Each row is a point. The points of each table are mixes of a few directions, plus a little noise. How many directions does each table use, and how many do they share? Where both have some left over, give the other angles between the two spaces (their principal angles), to ten degrees, smallest first.
(in the rows, 128 means zero)

First (4 x 2):
[[176  75]
 [ 92 167]
 [117 140]
 [126 129]]
Second, 4 rows:
[[148 106]
 [ 78 184]
 [130 125]
 [158  95]]
Directions: first 1, second 1, shared 1

First, 5 rows:
[[151 186 139 124]
 [179 106 170 129]
 [ 93  87  76 148]
 [146 118 159 120]
 [ 71 142  97 119]]
Second, 6 rows:
[[162 171 130 136]
 [ 56  96 153 153]
 [132 154  99 126]
 [ 84 118 166 156]
 [198 139 100  93]
 [134  91 124 106]]
Directions: first 3, second 3, shared 2; angles 70

First:
[[117 177 106 107 144 182]
 [141  73 149 151 110  71]
 [120 162 113 113 139 165]
 [142  52 160 160 104  48]
 [128 127 126 127 128 128]
 [120 171 109 109 144 176]]
Second, 7 rows:
[[ 83 165  79 177 134 188]
 [137  89 219 109  98 117]
 [125 101 202 122 101 132]
 [124 164  39 141 159 129]
 [132 126 131 124 128 121]
 [153 122 119 105 139  92]
 [138 132 107 120 138 114]]
Directions: first 1, second 2, shared 0; angles 50

First (8 x 9):
[[150 158  77 158 137  84 120 153 123]
 [139  88 126 123 122  87 116 122 155]
 [120  89 155  95 128 203 139 109 127]
 [147 159 101 114 149 213 121 173 112]
 [153 142 109 175 100  48 129 110 123]
 [109 142  96 181 132  53 157  92 101]
 [ 91 104 173  74 148 150 112 145 160]
 [115 140 188 104 108 186 132 118 123]]
Second, 10 rows:
[[114 106 124 127 137  89 127 121 142]
 [ 92 170 145 115 151 108 116 161 135]
 [ 74 152  79 132 200 122 144 155 109]
 [188 112 149 114  82 137  97 140 157]
 [129  75 124  81 152 156 106 153 164]
 [ 83 218 149 134 149 181 149 144  81]
 [152 209 104 184 107 104 136 135  90]
 [174  51 147 111  87  99 104 108 174]
 [133  88 130 139 110 119 145  85 124]
 [143 100 130 143 105 167 158  78 103]]
Directions: first 5, second 5, shared 5

First:
[[ 88 132 113 134 116 125 152 129 110 123 117]
 [249 128 206 119 157 123  46  88 140 186 151]
 [ 53 138 102 151 109 120 172 126  80 132 105]
 [176 127 159 116 135 128  98 114 141 143 138]
 [112 139 126 179 148 116 123 111  66 178 118]
 [ 58 134  76 187 145 123 160 144  74 139 113]
 [ 83 136 119 142 113 121 154 120  92 137 113]
 [133 119 126  83 107 139 139 144 180  81 134]
 [161 114 123  98 133 142 116 152 188  90 145]
 [108 125 121  96 101 133 151 137 154  92 124]
 [185 115 138 104 144 140  97 143 183 107 149]]
Second, 10 rows:
[[147 146 184  85  72 106 106  62 143 139 123]
 [107 122 158  50  67 138 178 129 150  91 112]
 [102 115 121  94 112 147 176 164 135  93 121]
 [115 114  71 185 191 146 135 188 110 127 136]
 [146 138 147 132 119 112  98  91 128 146 131]
 [103 118 142  66  84 142 181 145 142  91 116]
 [113 114  93 149 159 144 149 173 120 116 131]
 [132 131 129 134 132 125 118 122 126 134 129]
 [165 147 129 189 164 101  53  81 115 180 141]
 [148 135 104 193 178 117  83 125 111 161 140]]
Directions: first 3, second 2, shared 1; angles 30

First, 11 rows:
[[129 129 127 126 128 127 126 125 126 128 125 127]
 [164 169  80  56 131 105  42  25  61 135  12 107]
 [110 107 152 164 127 140 171 180 162 125 186 139]
 [107 104 156 170 126 142 179 189 167 124 197 140]
 [164 169  80  57 131 105  42  25  61 135  12 107]
 [116 115 143 150 127 135 155 160 149 126 164 135]
 [116 115 143 151 127 135 156 161 149 126 166 135]
 [125 125 131 133 128 129 133 134 132 128 135 129]
 [117 116 142 149 127 135 153 158 148 126 162 134]
 [133 133 122 119 128 125 117 115 119 129 113 125]
 [125 125 132 134 128 130 135 136 133 128 138 130]]
Second (10 x 12):
[[ 84 126 120 152 161 168 155 133 105 202 135 136]
 [174 151 147 139 116 101 160 188 179 136  74 140]
 [121 153 119  95  91 102  54  60  96  70 113 106]
 [155 110  96  78 135  72  71 101 149  58 143 119]
 [130 140 157 159 103 122 154 169 161 120 130 134]
 [168 133 152 151  96  75 135 158 199  89 112 132]
 [104  96 111 132 144 152 104  46  83 135 169 116]
 [168 126 154 125 119 158 177 172 122 137 109 139]
 [ 86 115  98 128 171 168 124  90  81 185 144 126]
 [ 88 136 126 122 141 164 145 164 104 149 150 134]]
Directions: first 1, second 6, shared 1

First, 11 rows:
[[124 113 121 113 138 126 103 151 141 116 115 112 112 138 124 150 139 131]
 [119  95 114  99 149 125  69 180 153 107 101  92  92 152 119 177 153 135]
 [122 106 120 108 142 127  88 163 146 112 108 103 102 145 121 160 146 133]
 [123 113 121 114 136 126  99 150 139 119 113 110 110 138 125 151 140 130]
 [141 166 145 163 105 132 197  67  97 154 161 173 172  99 139  68  99 121]
 [139 163 141 158 107 132 189  75 102 151 159 167 166 103 138  75 103 123]
 [146 186 153 179  94 133 231  40  83 165 177 193 191  85 146  40  84 119]
 [117  93 114  97 148 125  66 182 156 106  98  89  91 152 118 179 154 135]
 [115  84 109  90 153 127  53 194 161 100  91  81  81 159 117 193 160 136]
 [125 115 120 117 137 126 104 149 139 119 117 113 114 138 124 146 139 129]
 [142 173 148 167 101 130 207  61  93 157 164 177 174  96 139  60  94 122]]
Second (8 x 18):
[[133 118 121 139 145 127 130 122  98 157 132 140 114 112 145  96 122 103]
 [106 139 147  91  74 121  93 161 211  31 102  84 164 179  83 240 157 213]
 [141 115 129 150 166 116 135 122 112 171 147 141 111 117 157 105 123  87]
 [146 121 133 155 174 115 147 117 121 178 156 143 112 119 158 106 120  79]
 [137 137 133 139 143 127 148 118 136 146 145 135 127 128 132 121 122 111]
 [138 160 115 136 124 159 180  91  92 163 140 156 128 100 117  52 100 103]
 [135 128 128 139 144 126 139 120 120 150 139 136 122 122 138 112 122 108]
 [ 89 107 118  76  53 133  52 173 134  29  63  88 146 148  94 193 157 220]]
Directions: first 1, second 3, shared 0; angles 30

First (8 x 20):
[[137 139 128 117 121 100 133 143 119 140 134 137 145 142 141 113 117 134
  111 121]
 [124 119 127 135 129 149 127 120 136 119 126 125 112 120 119 142 139 124
  143 135]
 [188 128 125  81  65  71 171 199 133 152 180 194 114 197 167 148 141 145
  123 132]
 [ 92 123 129 158 164 173 103  83 129 110  98  89 127  85 101 125 127 116
  140 130]
 [ 94  96 127 167 153 223 110  75 153  88 104  94  79  78  85 171 160 108
  182 150]
 [161 118 125 107  90 116 154 163 139 133 158 165 103 163 143 156 146 134
  141 137]
 [ 86 141 131 155 176 142  95  84 113 122  90  82 160  85 109  93 105 121
  111 116]
 [141 162 130 104 125  51 131 157 100 161 135 138 184 155 158  76  90 142
   74 104]]
Second, 11 rows:
[[ 98 116 129 142 129 146 128 101 133 100 104  98 147  92 129 120 105 116
  152 149]
 [ 96 108 127 152 125 132 151 121 163  93 124  99 148  96 140 140 115 126
  146 156]
 [102 143 129 154 172 120 110 145 159 139 157 126 120 123 122 146 142 152
   92 107]
 [124 162 133 126 173 132  73 131 105 166 139 145 107 140 106 119 137 142
   91  86]
 [185  80 123  75   7 116 210 136 113  90 108 147 143 151 171 127 105  93
  209 194]
 [ 64 124 133 154 152 163  98  85 132  92  95  83 152  65 123 113  84 117
  158 147]
 [119 160 134 116 151 120  80 157 121 159 163 165 102 146 128 135 124 152
  105  99]
 [139 137 127 127 135 109 129 158 142 147 159 150 113 151 131 144 148 146
  103 113]
 [174  84 121 104  55 146 190  78  88  92  58  98 159 121 131  96 116  75
  190 174]
 [155 161 130 117 162 118  90 144 102 180 148 160 100 165 106 123 159 144
   79  78]
 [153 132 123 141 146 104 149 153 150 151 154 137 117 157 121 146 174 145
   83 105]]
Directions: first 2, second 4, shared 1; angles 70
